Rows are points. The last column is the point's height on a tilted bowl or saddle (a function of degree 2), plus a little noise. Count its main directions that bend up, bend down and stay straight.

Points (15 x 4):
[[-20  21  50  37]
 [-39  -6  30  34]
 [  0  -6 -30  -2]
 [ 12 -18 -12  -1]
 [ 63  31  47  70]
 [-27   8 -95  53]
 [ 26 -10  35  17]
 [ 15 -47 -34  21]
 [-24  -6 -52  16]
 [ 46 -31  15  29]
 [-10   4  34  15]
 [-44 -21 -12  30]
 [-44  39  -7  34]
 [-52   1  13  40]
 [ 14  -4  -9  -4]]
Directions: 3 up, 0 down, 0 straight

Points (18 x 4):
[[-30  16  34  26]
 [-32 -16 -24  25]
 [ 12 -33 -44  37]
 [ -5 -33  22 -12]
 [  4  56  28 -14]
 [ 30  62 -25 -64]
 [ 23 -45 -35  28]
 [ 32  36 -25 -16]
 [-12 -22  35   2]
 [ 49  10  -8  30]
 [-37   6  -5  12]
 [-29 -31  41   7]
 [ 11 -18  43   4]
 [ 53  20 -21  31]
 [-21 -66 -60  74]
 [ -1 -14  39   6]
 [-26  33  56  50]
 [ -5 -21 -46  33]]
Directions: 2 up, 1 down, 0 straight

Points (26 x 5):
[[  6  11   3 -22 -14]
 [-35 -28 -41  50  36]
 [ 14 -32   4  34  37]
 [ 18 -35 -55  48  50]
 [ -8  53  -5  11  -3]
 [-17 -35   1  -1  -1]
 [ 11  21  65 -81 -46]
 [  3  26 -15  67  24]
 [ 22  20 -74  27 -63]
 [-36 -28  13 -18 -39]
 [ 29 -17  -8 -16  -4]
 [-21 -53 -13  30  53]
 [-38  -2  74  -8 -82]
 [-40 -14   0  -6 -28]
 [ 37 -18  -1  32  18]
 [ 71 -42   4 -39 -12]
 [ 66  22  29  -7 -41]
 [ 11  -4 -53  32  -7]
 [ -5   2 -28  39   8]
 [ 16 -22 -50  19  13]
 [ 30  -3 -27 -73  24]
 [-14 -54  44  22  -2]
 [ 44 -12 -26   3  -5]
 [ 13  23  36  -1 -13]
 [ 37  28  20  31  -2]
 [ 18   4  38  -7 -26]]
Directions: 2 up, 2 down, 0 straight

Points (39 x 7):
[[  0  12 -16  -7  37   5   1]
 [-23  37  -3  21 -28  20  19]
 [ 19  27 -71  31 -11  28  31]
 [ -9  12  -5 -16  52  34  25]
 [-34 -11   7 -11  -9  -6  11]
 [  1  -9  13 -35 -29  11  19]
 [ 15  18  33  21 -22  24 -30]
 [ 29 -56   0 -10 -32 -31  79]
 [ 18  22 -24  31 -28 -34  36]
 [ 12 -17  14 -20   7   6   1]
 [  1 -10  28  27 -19  13 -15]
 [ 35 -39   3   8  51   7  39]
 [ 19  22 -40  17 -10  -1  16]
 [ 47  -6   1 -30   1   6  28]
 [-21 -14  54  13  27  -3  22]
 [-11 -21 -50  24 -22  -4  19]
 [-16  23  20  28   7  27   2]
 [ 44   1 -57  -2 -44 -34  86]
 [  9  18   7  -5   0  22 -14]
 [-16  15 -30 -20 -24 -95 -42]
 [ 40 -13  19  -6  -8 -14  27]
 [  1  24 -36  47  45  25  52]
 [-25  28  16  16  14  16   8]
 [ -7  18  11 -32  -8 -10   6]
 [ -8   5  14  13 -18  -7 -10]
 [ 18   3  24 -24 -15  32 -14]
 [-25  12  -8  13 -16  44   4]
 [ -1  30 -64  -1 -33 -83  24]
 [-57  -1  17  -8  32 -24   7]
 [ -7  32  36  27 -24 -17 -10]
 [ 21 -23   8  57 -21 -29  62]
 [ 61  16   8 -14  10   2  47]
 [-14 -29  42  32 -48 -66  58]
 [ 55 -11 -29  30  -4  -6  39]
 [-12  24 -15   4  24  -9  -4]
 [-20   6  14  46   8 -15  16]
 [ 28  16  10  25  -9 -22  16]
 [-50 -17  32  -5  -4  -1  36]
 [ 10 -35 -18  11  -3  25 -23]]
Directions: 4 up, 1 down, 1 straight
